Each row of a before or after table is a point. The points were changed in one or more steps. Then noise was added and the rows were shuffled. The steps act on columns, c1 being the first. Write out the steps. A step turns or swaps two columns, mirrors them in a line or flattens them onto one, adds a multiple of one to another, or multiplies or shifts one. Angles are multiples of 10 degrees, from the lower column toward the higher: turns from -170 to 170, lines from 10 to 170 but not 90. Use the fewest steps. Two steps may share a column if one is a turn and the other turns, adds or multiplies; they go together, in the order done. Otherwise the lowest column goes first.
(in the rows, 128 means zero)

Before:
[[147 155]
 [177 137]
 [138 123]
 [120 109]
 [ 96 177]
 [139 106]
 [ 99  94]
 [ 70 147]
 [ 83 149]
 [ 94 150]
 [166 155]]
After (11 x 2):
[[137 106]
 [132 120]
 [ 98 148]
 [106  96]
 [107 178]
 [155 153]
 [123 109]
 [106 151]
 [ 88 148]
 [140 155]
 [163 139]]
Steps: multiply c1 by 0.7

Before:
[[121 213  69 120 157 141]
 [124 130 114 122 126 153]
 [115 108 134 140 185  84]
 [128 124 116 125 155  96]
 [ 68 140 117 116 105  98]
 [ 87 165 115 169 133 138]
 [116  91 134 127 168 108]
 [135 167 126 148 136 122]
 [184 134 130 109 122 100]
 [ 75 123 163 129 148 149]]
After:
[[168 213  84 120 157 141]
 [ 67 123 109 129 147 149]
 [112 165  89 169 134 139]
 [ 97 140  74 116 105  99]
 [116  90 122 127 169 109]
 [134 167 132 148 136 122]
 [163 134 173 109 122 100]
 [115 108 122 140 185  84]
 [137 130 116 123 125 153]
 [138 125 120 125 154  96]]
Steps: turn c1 and c3 by 50 degrees

Before (14 x 9):
[[147  90 120 108 189  98 161 124 139]
 [112 112 169 131 106 118 152 136 138]
 [163 153  97 142 136  89 151 121 154]
 [173 156 156 190 153 135 235 122 131]
 [119 116 108  98 101 109 140 150 141]
 [ 62 153 117 136 152 144 145 128  87]
 [117 176  91 159 129  94 161 109 126]
 [113  73 129 142  95 122  87 121 152]
 [101 160 126 145 136 122 120 152 153]
 [140 135  96 136 132 174 120 130 160]
 [108 163 142  96 101 125 125 152 118]
 [180 160  93 146 157 113 128 108  59]
 [143 152 125  75 111 110 129 162 141]
 [121 113 129 116 135 158  95  80 132]]
After:
[[109 103 144  95  99 153 125 125 151]
 [144 128 126  76 111 162 128 110 154]
 [119 101  90 160 128 107 162  92 170]
 [125 138 130 118 132  83  94 157 118]
 [ 62  82 117 135 150 129 145 146 127]
 [179  51  89 146 157 108 128 111 121]
 [147 156 118 108 187 125 160  97  99]
 [139 153  98 134 131 132 118 174 149]
 [113 176 131 142  94 121  87 120  92]
 [120 145 106  97 102 151 142 106 123]
 [110 146 169 132 106 137 153 118 117]
 [163 141  98 141 136 122 153  90 162]
 [173 118 156 189 153 121 235 135 153]
 [103 132 125 146 135 152 120 125 169]]
Steps: mirror c2 and c9 in the line at 60 degrees; swap c6 and c8

Before:
[[128 154 112 102 123 179 177 120  99  59 125 138 137 140]
 [111 117 132 120 118 162 155 153 120  94  96 124 145 114]
 [132 159 130 121 166 107 127 152 149 209 135 121 126 135]
 [107 171 161 124 171 147  92 134  75 122 137  90 108 129]
 [137 158  84 137 115 157 170 146  99 111 110 119 111  96]
 [ 96 148 128 112 133 137 181 136  97  73 102 101 109 150]
 [ 85 137  91 122 142  95  79 133 152 163 117 144 134 122]
 [123 202 172 114 164 137 115 104  80 141  86  94 123 132]
 [118 155 157  99 148 143 135 131  44 129 100 126 110 152]
 [107 161 128 150 159 146 173 128  89 109 119 145 129 100]
 [110 142  93 107 145  69 104 164 137 147 132 130 170 101]
 [110 141 113 147  87 160 189 127  91  90 127 116 151 141]]
After, 12 rows:
[[128 153 112 103 122 167  70 106 149  60 153 138 137 141]
 [132 158 131 120 168 131 149 133  96 209 166 121 125 133]
 [123 201 172 114 165 116 122  99 174 141 159  95 122 134]
 [136 158  84 136 115 166  93  94 127 110 137 119 110  95]
 [118 156 157 101 146 132 112  52 167 129 126 126 108 152]
 [108 171 163 126 171  88 114  79 149 120 180  91 108 129]
 [ 87 137  92 122 141  87 168 146 111 165 125 145 134 123]
 [ 96 147 129 112 134 179 110  96 138  73 121 102 109 149]
 [110 142 113 148  86 182  86  97 146  88 140 119 151 141]
 [107 161 129 151 160 169 103  93 148 108 150 146 129 100]
 [111 119 132 118 119 148  91 108 111  94  83 123 144 114]
 [111 142  91 107 146 115 189 118  91 148 146 129 169 101]]
Steps: add 1 times c2 to c11; turn c6 and c7 by -100 degrees; turn c8 and c9 by -120 degrees

Before (10 x 24):
[[155 155  92 128 152 140 126 168 118 145 107 105 126 182  77 108 119 113
  145 147 136 138  90 116]
 [162 162 148  98 121 115 113 135 128 115 100 114 155 194  93 125 136 129
  109 129 155 123  92  89]
 [121 133 179 128 142 123  97 141 138 124  89  96 107 186 100 132 119 109
  139 145 108 136 110 151]
 [128 154 137 110 164 103 146 123 142  99  96 113 110 172 115 161 120 108
  125 138 132 138 135 115]
 [134 172 130 140 131 116 127 110 133 127 114 104 105 192 114 118 110 136
  132 114 131 157 107 137]
 [115 108 110 135  45 219 110 137 123 124 184 123 108 139 144 112 128  92
  132  98 170 141 146 147]
 [123 109 118 180 143 120  91 103 155 152 104 156  49  74 166 106 205 106
  121 122  85 160 127 221]
 [100 142 140 125 157  92 122 128 133 151 125  98 151 163  86 115 122 114
  141 106 140 113 115 129]
 [106 124 130 118 132 110 135 155 150 143 105  98 137 142 117 130  84 142
  126  97  70 171 147 129]
 [118 113  73 156  18 194 110 118 195 101 184 106  99 136 150 114 111  80
  131 118 126 113 132 117]]
After (10 x 24):
[[141 109 110 135  45 220 111 137 124 125 184 130 108 140 145 113 129 125
  131  97 168 141 145 168]
 [125 171 129 140 132 115 127 109 133 126 114 153 104 192 114 119 111 140
  133 114 130 157 106 126]
 [ 97 161 148  97 120 115 113 136 128 114 100 149 155 194  93 125 135  94
  110 131 156 123  90 108]
 [161 141 141 124 157  92 121 128 134 151 124 152 151 164  85 115 122 122
  140 105 140 114 115 139]
 [143 113  73 157  19 193 111 119 195 101 184 148  99 137 148 113 111  93
  131 117 126 113 131 164]
 [141 133 179 129 142 123  98 141 139 125  89 159 108 187 100 133 118 139
  141 145 110 136 109 155]
 [105 156  91 130 152 140 127 168 119 145 105 156 127 182  79 108 119 110
  145 147 136 139  89 134]
 [130 155 137 111 164 102 146 123 143 100  97 142 109 171 115 162 120 108
  126 139 132 138 135 140]
 [128 109 119 179 143 119  90 103 157 152 102 101  49  74 165 107 204 198
  122 123  84 160 125 193]
 [155 124 131 118 131 110 135 156 150 143 105 154 138 141 116 130  83 136
  125  97  70 172 148 116]]
Steps: turn c1 and c12 by 170 degrees; turn c18 and c24 by -60 degrees

Before (11 x 48):
[[103 101 121  94 142 114 119 121 112 113  59 100 103 149 103 124 145 133
  168 121 143 138 131 148  99 104 167 128  92 112 163 151 155 129 131 170
  131 124 151 124 107 142 154 120 156 126 139 142]
 [100 112 142 134 146 133 119 159  87 134  90  94 120 157 107 119 156 141
  177 129 144 135 130 170 135 123 124 129  92 131 106 181 134  97 102 108
  106 124 141  96 138 124 162  94 164 150 109 121]
 [ 99  71 177  77 145 106 100 132 115 103  61  91 120 142 124 155 153 116
  165 130 140 152 112 183 139 143 131  84  61 154 152 183 111 124 124 131
  125 111 115 150 113 111 162 122 185 154  80 135]
 [163 149 182 136 123 115 115 111 140 191 151 124 151 140 171 165 105  75
  127 110 101 104 158 136 147  97  61 117 140  50 156  68 171  97 147 144
  149 100 115 128 103 105 149 148 138 142 125 132]
 [123 125 128  88 172  79 116 116  89 152  83  77 116 171 111 126 145 109
  163 152 146 139 117 134 131 103 146 139 103 114 137 176 109 137 130 145
  100 135 119 113 153 115 129 106 165 132 122 136]
 [131  98 101 168 195 151 121 111 166 211 106  72 151 106 138 166  96 202
  144 103  96 155 134 131 102 156 115 132 186 157  99 159 117 159 110 134
  129 151 200 114  80 115  97 142  73 128 127 114]
 [136 151 150 124 106 116 166 122 115 161 172 124 167 147 181 162 111  96
   90 107 151 104 123 142 141 119 108 112 159  76 173  66 146 107 117 125
  158  82 134 103 124 106 104 158 127 117 101 122]
 [ 97 104 109 119 164 138 127 109 138 114 117 116 146 139  99 122 144 112
  178 165 108 166 122 156 120 154 126 167 102 129 113 148 128 118 130 112
  103  99 149 131 138 133 129 102 168 105 141 125]
 [132 144 105 195 144 146 153 123 163 184 109  69 146 105 164 136 108 160
  126 111 122 171 123  73  87 174 130 122 176 176  73 179 140 159  91 137
  162 168 165 110  96 138  96 171 115 110 148 106]
 [169 149 179 174 124 124 167 157 151 172 134 117 150 128 132 139 117  84
  102 142 152 114 139 131 133 120  98 102 146  71 163  63 138 112 130 125
  146  70 106 128 127 120 137 119 134 106  75 123]
 [183 122 147 154  95 123 155 138 143 128 163 147 164 147 152 160 144  92
   94 138 149 132 162 146 126  92  69  87 138  64 153  44  94 136 133 121
  144 110 133  92 121  77  85 149 135 126 134 121]]
After (11 x 48):
[[132  98 101 167 195 151 122 111 166 212 107  73 172 105 138 166  96 202
  144 103  95 155 135 131 102 155 115 131 187 157 100 157 117 160 111 134
  129 151 129 114  80  55  96 142  72 127 127 114]
 [101 112 141 134 147 133 118 160  87 133  89  94 140 158 106 117 157 141
  176 129 144 135 130 169 135 123 124 131  93 131 106 181 134  97 101 108
  104 123 130  96 138 114 163  95 164 150 109 121]
 [183 123 147 154  96 122 155 138 142 128 164 147 184 146 152 160 144  93
   93 139 149 131 161 146 127  93  68  86 138  63 152  44  93 136 134 121
  144 110 178  93 121 114  86 149 136 126 134 121]
 [ 97 104 109 118 163 137 127 109 139 114 117 115 166 139  97 121 142 112
  178 166 109 166 123 155 119 154 127 168 102 130 114 148 128 117 130 112
  102  99 120 132 137 107 129 103 166 106 141 125]
 [ 99  72 178  78 145 106 100 132 115 103  60  92 140 143 123 156 153 116
  165 128 139 152 111 182 140 143 131  84  61 154 151 183 111 124 123 130
  125 111 147 151 113 138 162 123 185 152  79 135]
 [164 149 181 137 123 115 116 112 141 190 152 123 171 140 170 165 106  74
  127 110 102 103 158 135 147  96  61 117 139  50 156  68 171  96 146 143
  150 100 153 128 105 136 150 148 137 142 124 133]
 [102 101 120  94 142 114 119 120 112 114  59 100 122 148 102 125 145 133
  168 121 143 138 131 148 100 105 167 128  92 113 162 151 155 129 132 171
  131 124 109 123 107 108 154 120 157 125 138 143]
 [169 149 179 174 124 123 167 157 151 172 135 117 170 128 132 139 118  85
  101 142 152 114 140 131 133 120  98 102 145  71 164  63 138 112 129 126
  145  71 139 128 127 147 138 119 133 105  76 123]
 [131 144 105 195 143 146 154 123 163 185 109  69 166 104 163 136 107 159
  127 111 122 170 122  73  87 174 129 121 176 176  73 179 140 159  90 137
  162 168 112 111  97  92  96 172 115 111 149 106]
 [123 123 128  87 172  79 116 117  90 152  84  76 137 172 112 126 145 110
  163 151 145 139 117 134 131 103 145 139 103 113 137 176 108 137 131 146
  101 135 142 113 152 135 129 107 165 132 122 136]
 [137 152 149 124 104 116 167 122 115 161 172 124 188 147 182 163 112  94
   91 107 151 104 123 142 141 119 107 112 160  76 175  66 147 106 117 125
  157  83 149 102 124 119 104 157 127 117 102 121]]
Steps: shift c13 by 20; mirror c39 and c42 in the line at 130 degrees

Before:
[[172 170 152 163 177 120 158 178 126 110  94 134 115 115 106 135 171  52
   92 126 161 192 118 161 140 116 141 169 147  96 164 127 148  97 124  85
  111 157 146 106 110 114 133 193 111 110 135 162 148 131  83  94 131 155
  105 104 142 132 117 113 156 132 113 159]
 [159 170 154 158 174 118 134 168 107 108 100 122  88 123 114 131 133  74
   74 113 157 156 134 131 126 114 156 132  89 119 138 146 155  96 115  84
  109 152 111  91 125 142 103 151 106  78 109 154 148 135  99 112 135 157
  124 101 144 104 135 128 164 137 133 176]
 [176 136 149 145 137 176  55 115 116 122 110 143 164 134 106 130 140 130
  163 124 128 164 151 121 163 132 163 102 139 136  89 137 160 157 107 147
  117 116 150 161  97 135 120  93 138 178 121 109 100 169 163 179 102 117
  134 122 112 116  84 127 147 139 119  86]
 [126 131 154 183 178 103 162 165 138 120  55  98  98 102 140 156 136  68
   79 120 165 156 144 144 167 152 137 159 119 132 168 136 138 106 118 127
   93 126 130 104 109 122 134 178 107  85  90 186 135 140  93  60 138 151
  132 111 158 151 145 121 164 140 109 166]
 [140 117 128  97 173 178 148 154 189 131 123  95  86  94 128 178 111 158
  140 128 141  95 139 119 105 128 118 109 107 119 129 135  75 129 153 131
  126 134 116 120 201 127 104 120 161 117 115  87 131 163 105 116 203 119
  151 148  86 169 133  47 124  80 150 108]
 [133  58 140  77 200 150 124 138 177 130 144 111 112 103 143 193 118 147
  151 125 132  85 204 130  67 136 121 112 121 115 124  97  73 121 151 112
  140 118 114 114 220 134 125 136 184 119 108 116 118 149 124 141 155 102
  154 139 108 179 180  69 123 104 114  92]
 [149 106 148 139 112 173  76 125 126 137 137 151 170 141 109  96 117 128
  161 144 151 152 137 102 171 153 162 123 116 145 107 139 132 155 138 145
  123 128  94 122 148 127 121 112 170 159 152 110 105 187 184 164 122 133
  137 147  99  93 109 132 130 114 151  94]
 [147 138 160 146 138 141 102 101  98 134 167 146 166 139 111  92 106 133
  171 149 139 139 171 136 136 149 153 112 137 136  88 137 134 154 147 163
  145  93 106 152 142 137 134  70 146 145 127  97 105 188 148 177 142 121
  115 143 133 119 111 127 126 108 150  92]]
After, 8 rows:
[[146 138 160 146 139 141 103 100  98 135 167 147 165 140 109  91 105 133
  170 148 139 123 170 137 138 150 152 147 136 112  87 137 135 153 147 164
  146  93 105 150 142 137 134  69 145 144 125  99 107 188 103 177 141 121
  117 143 132 120 110 129 125 110 150  92]
 [131  58 140  76 200 149 125 139 179 131 144 111 111 104 142 192 119 147
  150 125 131 174 204 130  67 135 122 129 120 113 122  97  73 120 150 112
  140 118 114 114 220 135 124 136 184 119 107 116 118 149 117 135 154 103
  152 137 108 180 182  68 124 104 115  92]
 [173 171 152 163 175 119 157 176 127 111  95 135 115 115 107 135 171  52
   92 128 161  53 119 160 138 116 141 111 149 125 164 127 148  97 124  83
  110 157 146 108 110 113 134 193 111 111 134 162 148 130 127  70 131 154
  105 103 140 132 118 111 156 132 112 159]
 [139 117 128  96 173 179 146 154 188 131 123  96  87  94 126 178 110 159
  140 129 140 167 139 118 106 125 119 134 109 133 129 136  75 128 153 131
  127 134 115 119 201 127 103 119 163 116 115  87 132 164 123 103 203 120
  151 146  85 171 133  48 124  80 148 108]
 [149 107 148 136 112 173  77 125 126 138 137 150 170 140 111  97 116 127
  160 144 152 108 137 102 172 153 162 139 115 112 107 139 133 155 138 145
  123 129  94 124 147 127 123 111 170 158 151 110 106 188 137 193 120 133
  137 147  99  93 109 132 128 115 152  94]
 [176 137 148 146 136 174  55 115 116 122 109 142 162 134 106 130 140 130
  166 123 129 103 150 121 162 132 162 164 137 106  90 138 161 157 107 147
  116 115 147 162  96 134 120  92 137 178 122 108 100 169 111 187 103 115
  134 121 111 116  81 130 148 139 119  85]
 [126 131 153 182 179 103 164 166 138 121  57  98  98 102 141 156 136  67
   77 120 165  92 145 144 166 151 138 108 119 168 168 137 139 107 117 129
   92 126 129 103 111 123 134 177 108  84  91 186 135 141 160  57 137 150
  133 110 160 152 144 119 164 139 109 166]
 [159 170 154 159 173 117 134 167 107 106  99 122  88 124 115 132 135  76
   73 112 157 100 135 133 126 114 155 131  89 136 137 147 156  96 115  85
  109 150 112  91 125 143 103 151 105  80 109 154 151 135 120  97 136 158
  123 102 145 103 134 128 164 138 133 176]]
Steps: turn c22 and c28 by 160 degrees; turn c51 and c52 by 50 degrees; add -0.5 times c52 to c30

Before (8 x 64):
[[124  97  84 131 143 112 164 108 122 131 132 158 158 133 124 131 107  93
  132  83 174 129 121 144 178 107  78  66 107  98 128 156 148 146 130 132
  103 136 124  98 108 135 123 141  72 140 155 156 132  88 152 104  87 118
  134 137 122 165  74 158 114 110 131  82]
 [134 109 142  91 196 119 163 113 200 130 144 134 143  86 106  88 171 157
   97 106 136 186  85 161 115 117 142  67  92 159 114 119 139 142 165 117
  132  83 150  96 134 150 138 101  90 135 126  92 174 133 128 165 150 132
  108 100 126 126  93 136  85 125 160 149]
 [125 161 169 128 150 155 163 124 134 157  92  91 106 179 159 124 169 106
  105 147 174 124 162 121  94  91 142 158 107 131 134  82 111 139 132 174
   90 120  82 169  71 121  87 170 110 151 181 108 142 156 152 158  93 137
   85 124 100 125 119  92  74 181 121 147]
 [125 114 170 117 104 117  95  92 123 142 134 100 101 157 129  97 130 118
  103  73 132 136 112 162 178 130  94 160 174 109 149 117 144 126 141 123
   84 119 136 155 146 135 122  86 155 168 163 167 156 129  97 137 107 150
  155 149 153 121 142  73 133  97 127  96]
 [120 119 138 147 135  83 121 123 167 112  76 160  96 131 110  95 123 150
  160 106 126 110 136 132 108 108  81 107  97 180 181 169 169  88  99 111
  140 130 151 175 160 131 146  97 113 124 141 112 155 117 106 113 139 103
  162 171 155 131 170 161 134 166  77  95]
 [150 173 135 119 147 127 176 145 130 100  73 163  79 125 101  86 151 106
  121 158 120 170 148 128 104 135  95 159 163 152 114 102 133 116 155 120
  172 110  85 144 117 163 114 117 138  78  98 155 106  73 102 147 159  81
  132  96  97  83  97  91  88 181 147 131]
 [104 161 152 112 173 165  95 148 156 139 148 116  89 177 109 171 131 134
  134 155 145 113 105  64 142 125 120 143 155  89 150 138 130  72 114 105
  103 137 122  91 128 150 144 159 102  92 167 161  92 107 131 128 116 116
  130  88 156 121 166 139 143 112 150 104]
 [145 170 118 120 163 136 122  90 130 126  90 133 144  94 140 138 115  96
  104 109  99 190 151  73 171 125 142 132 152 143 138 160 148  82 110 176
  177  85  93 120 106 116 119 147  86  99 126  94 108 132 135 155  92 113
   90 111 128 103 160  91  98  97 116 137]]
After, 8 rows:
[[103 167 157  83 179 165  96 147 157 131 156 115  89 171 112  94 131 134
  107 100 142 115 102  66 143 119 119 144 149  91 153 136 130  73 112 109
  104 137 120  90 131 148 142 154 141  90 163 159  92 157 133 127 121 110
  132  89 151 124 169 135 138 117 133 109]
 [123 114 168 137 107 121  94  99 126 147 129  97 103 158 132 154 132 115
  168 159 132 137 112 159 185 127  95 154 176 107 150 118 147 126 140 125
   83 122 138 153 143 133 121  85  84 171 167 174 154 116  93 139 100 149
  164 148 154 119 143  88 134 100 149  97]
 [148 178 139 161 150 125 178 147 126  99  71 164  78 121  98 185 152 106
  139 116 126 162 149 126 112 134  93 159 165 156 109 101 133 114 161 121
  169 104  86 143 120 164 108 111 156  80  94 153 102 167 100 145 161  81
  134  92  96  83  94  90  83 178 147 127]
 [119  93  82 140 144 115 170 109 124 137 132 151 159 135 128 140 112  89
   87 119 177 124 120 148 183 106  80  68 106  98 133 154 149 148 125 135
  106 139 125  98 104 130 132 142  63 146 152 146 132 173 155 105  90 117
  136 137 124 165  81 152 114 111 121  85]
 [127 155 164 125 146 155 163 125 132 153  87  92 106 178 162 122 172 105
  135  95 176 126 160 119  94  88 139 150 105 131 133  85 121 141 132 182
   92 120  80 172  68 116  79 166 129 151 178 106 145 102 152 155  93 147
   84 124  95 121 119 105  84 178 141 150]
 [148 163 116 115 162 136 130  89 121 128  90 133 142  92 139 115 112  89
  121  94 105 193 156  75 168 133 141 132 152 141 142 158 146  82 113 179
  180  85  92 120 103 114 126 146  84  98 125  90 108 124 129 151  89 110
   89 107 132 105 162 109 105  96 139 138]
 [122 124 140 174 135  78 122 123 169 111  71 158 101 132 108 161 126 151
   96 147 127 106 136 131 106 103  81 104  96 177 182 170 163  89 100 113
  144 136 150 170 153 134 143 100 117 125 149 115 155 125 108 111 143 102
  164 176 151 136 172 167 129 163 103  95]
 [132 107 139 113 194 120 162 116 196 130 141 140 139  87  99 162 169 157
  124  95 138 183  87 157 117 119 144  61  97 160 115 118 141 142 166 121
  128  85 151  99 132 148 135 103  88 136 128  93 176 110 129 168 152 128
  103 104 126 126  90 123  82 125 131 149]]
Steps: turn c16 and c50 by 160 degrees; add 0.7 times c16 to c4; turn c19 and c45 by -140 degrees; turn c20 and c45 by 120 degrees; flatten c60 and c63 onto the line at 150 degrees
